Each row of a before or after table is a point. The points were changed in one or more steps. Then noise was added and the rows were shuffled. The steps act on columns, c1 being the first. What was done? A step turns or swaps two columns, mirrors them in a line or flattens them onto one, adds a multiple of one to another, or multiplies or shifts one. Angles are multiples of 10 degrees, from the lower column toward the higher: turns from -170 to 170, lines from 10 to 170 but not 90. Use the fewest steps. Two steps may share a column if one is a turn and the other turns, adds or multiplies; they go together, in the order done. Otherwise the lowest column goes first.

Before, 14 rows:
[[ 25 -25]
 [  1   8]
 [ 31 -39]
 [-31  18]
 [-15   6]
 [ 44 -26]
 [ 18 -34]
 [  0  -8]
 [-35  -8]
 [  6  19]
 [ 42 -36]
 [-21  12]
 [-12  25]
 [-14  10]]
After (14 x 2):
[[  0 -17]
 [ 69 -51]
 [-56 -17]
 [-49  35]
 [ 47 -79]
 [-20  49]
 [ 29 -68]
 [ 11  38]
 [-21  19]
 [-25  11]
 [  1  16]
 [ 39 -52]
 [ 67 -71]
 [-33  23]]
Steps: multiply c1 by 1.6; multiply c2 by 2

Before, 9 rows:
[[ 42  80 -41]
 [-49  21  26]
 [ 31  20  37]
 [ 58 -15 -10]
 [-72   8 -34]
 [ 36 -12   8]
 [ -5 -15 -27]
 [-34  24 -34]
 [  9 -13  19]]
After:
[[ 53  34  18]
 [ 27  21 -14]
 [-36  33  24]
 [ 68 -42  75]
 [ 10 -27 -16]
 [-12 -27  28]
 [-51 -32   2]
 [ 73 -11 -15]
 [ 55  14 -22]]
Steps: shift c1 by 20; swap c2 and c3

Before, 8 rows:
[[ -3  23 -42   6]
 [-40  -6 -13  33]
 [-47   1  13  58]
 [ 48 -12  62 -20]
 [ 55 -10  15 -14]
 [ 44 -29 -29  32]
 [ 26   0  58 -14]
 [ 41 -54  27 -25]]
After (8 x 4):
[[ -7  -8 -45   5]
 [ 58   1  16 -15]
 [ 49 -23  57 -27]
 [-51 -14  -8  34]
 [ 51  30  53 -21]
 [ 29  40  46 -15]
 [-66  11   9  60]
 [ 35 -41  -1  33]]
Steps: add -0.3 times c4 to c1; turn c2 and c3 by -40 degrees

Before, 11 rows:
[[  6  34  19  -8  16 -21]
 [-21  37 -13 -21   2 -11]
 [-18  33  20  15  15  11]
 [-26  20  20   4 -43 -21]
 [  1  -5 -37   4   1  19]
 [-32  -7  20  26   8  30]
 [ -3  -2 -40  31  -9  19]
 [ -9  -5 -21 -14 -31 -17]
 [ 21  -3 -38  36 -10 -14]
 [ 28  39 -23  33 -12  18]
 [ 32   9  18   1   2  -4]]
After:
[[  -5   34   58    0   16  -23]
 [ -13   -7   60   11    8   48]
 [   6   -2 -120   23   -8   28]
 [  10   -5 -111   -1    1   16]
 [  25    9   54    7    2  -17]
 [ -23   37  -39  -21    2   -7]
 [ -16   -5  -63  -10  -31  -14]
 [  11   -3 -114   41  -10   -8]
 [ -10   33   59    7   15   23]
 [  33   40  -69   30  -12   13]
 [ -32   21   60    5  -43   -4]]
Steps: turn c1 and c6 by -30 degrees; turn c4 and c6 by 20 degrees; multiply c3 by 3
